Each point is reached from the start by the listed moves, each made 0, 1 or 2 times, or once backwards (-1), plus a little noise. Is the number of moves made odd or even? Then give how often each move was made.

Moves:
(1): [-0.23 -0.40  0.06  0.13 -0.21 -0.11]
(2): [-0.17  0.06  0.03 -0.16  0.06 -0.07]
(3): [-0.25 -0.03 -0.10  0.02  0.03  0.04]
Start: [ 0.11  0.14  0.03 -0.22  0.08 -0.16]
Points:
[-0.17  0.48 -0.24 -0.31  0.35  0.02] -> odd (-1, 0, 2)
[-0.10 -0.65  0.27  0.03 -0.38 -0.39] -> odd (2, 0, -1)
[-1.18 -0.60  0.00 -0.24 -0.13 -0.45] -> even (2, 2, 2)
[-0.41 -0.76  0.02  0.21 -0.36 -0.26] -> even (2, -1, 1)
[-0.93 -0.19 -0.07 -0.36  0.08 -0.32] -> odd (1, 2, 2)

Moves:
(1): [-0.06  0.09  0.15  0.08 -0.11  0.08  0.04 -0.03  0.08  0.12]
(2): [-0.05  0.09 -0.09 -0.08  0.14 -0.11 -0.15 -0.05  0.21 -0.02]
(3): [-0.08  0.06  0.09 -0.11  0.13 -0.21  0.09 -0.11 -0.07  0.19]
(4): [-0.08  0.11 -0.08  0.03 -0.15  0.13  0.27 -0.06 -0.34 -0.12]
(5): [ 0.49  0.18 -0.04 -0.04 -0.20  0.04  0.43 -0.13  0.24 -0.01]
(6): [-0.04 -0.17  0.01 -0.13 -0.08  0.05 -0.04 -0.32 -0.08 -0.08]
(7): [-0.12  0.10 -0.34 -0.11 -0.38 -0.05  0.34  0.06  0.01 -0.18]
(8): [-0.10  0.11  0.06  0.07  0.04 -0.21  0.09  0.13 -0.07 -0.01]
Start: [-0.04  0.14  0.05 -0.06  0.20  0.07 -0.05 -0.10 -0.13  0.08]
Points:
[-1.19  0.26 -0.51 -0.81  0.08 -0.86  0.08 -0.68 -0.29 -0.14] -> even (0, 2, 2, 0, -1, 2, 2, 1)
[-0.63  0.50 -0.72 -0.79  0.06 -0.92  0.51 -0.50 -0.06 -0.16] -> odd (-1, 2, 2, 0, 0, 1, 2, 1)
[ 0.67  0.44  0.14 -0.48 -0.52 -0.19  1.18 -0.73  0.35  0.44] -> odd (1, -1, 2, -1, 2, 1, 1, 0)
[-0.82 -0.22  0.20 -0.32 -0.40  0.37 -0.01 -0.77 -0.57  0.19] -> odd (2, -1, 1, 0, -1, 2, 1, -1)

Moves:
(1): [-0.04 -0.08  0.05  0.02  0.01  0.10  0.09 -0.14 -0.13 -0.31 -0.09 -0.17]
(2): [ 0.11  0.04 -0.01  0.31 -0.09 -0.11  0.05 -0.05 -0.16 -0.09 -0.08 -0.23]
(3): [ 0.12 -0.06  0.07 -0.06 -0.02 -0.08  0.09  0.30 -0.05 -0.07 -0.04 -0.05]
(4): [ 0.41 -0.05 -0.04 -0.04 -0.17 -0.14  0.08  0.06 -0.07 -0.04  0.04 -0.07]
(5): [ 0.11  0.26  0.01  0.11  0.04 -0.37  0.04 -0.02  0.05 -0.01 -0.05 -0.18]
(6): [-0.29 -0.23 -0.18 -0.11 -0.07  0.27 -0.30  0.05  0.16 -0.09 -0.24  0.42]
(7): [ 0.24  0.00  0.15  0.15  0.28 -0.08 -0.04 -0.07 -0.15  0.03 -0.19 -0.17]
(8): [-0.25  0.21  0.15  0.12  0.06 -0.16 -0.04 -0.23 -0.16 -0.05  0.00  0.09]
(9): [ 0.30  0.13  0.05 -0.23 -0.18  0.29 -0.08  0.17  0.11 -0.07  0.11  0.31]
(10): [-0.63  0.33 -0.12  0.21  0.20 -0.15  0.28 -0.55 -0.19  0.06 -0.22  0.13]
(11): [ 0.17 -0.06  0.31  0.10 -0.12 -0.17  0.18 -0.02  0.08  0.04 -0.16 -0.23]
(12): [ 0.20  0.01  0.06  0.27  0.00 -0.15  0.16  0.08  0.25 -0.02  0.04  0.06]
Start: [ 0.19 -0.17  0.09 -0.12 -0.13  0.02  0.11  0.01 -0.05  0.19 -0.11  0.01]
Points:
[ 2.09  0.20  1.04  0.36 -0.81 -0.20  0.55  0.27  0.17 -0.49 -0.17 -1.50] -> odd (2, 2, -1, -1, 2, -1, 0, -1, 2, -1, 2, 0)
[-0.64  0.09  0.69  0.65 -0.57 -0.29  0.87 -1.53 -0.74 -0.48 -0.60 -0.38] -> even (2, 1, -1, 1, -1, 0, -1, 2, 0, 1, 2, 0)
[ 0.13 -0.26  0.51  0.10 -0.64  0.33 -0.09 -0.05 -0.11 -0.01 -0.80 -0.15] -> even (0, 2, 0, -1, 0, 1, 0, 0, 1, 0, 2, -1)
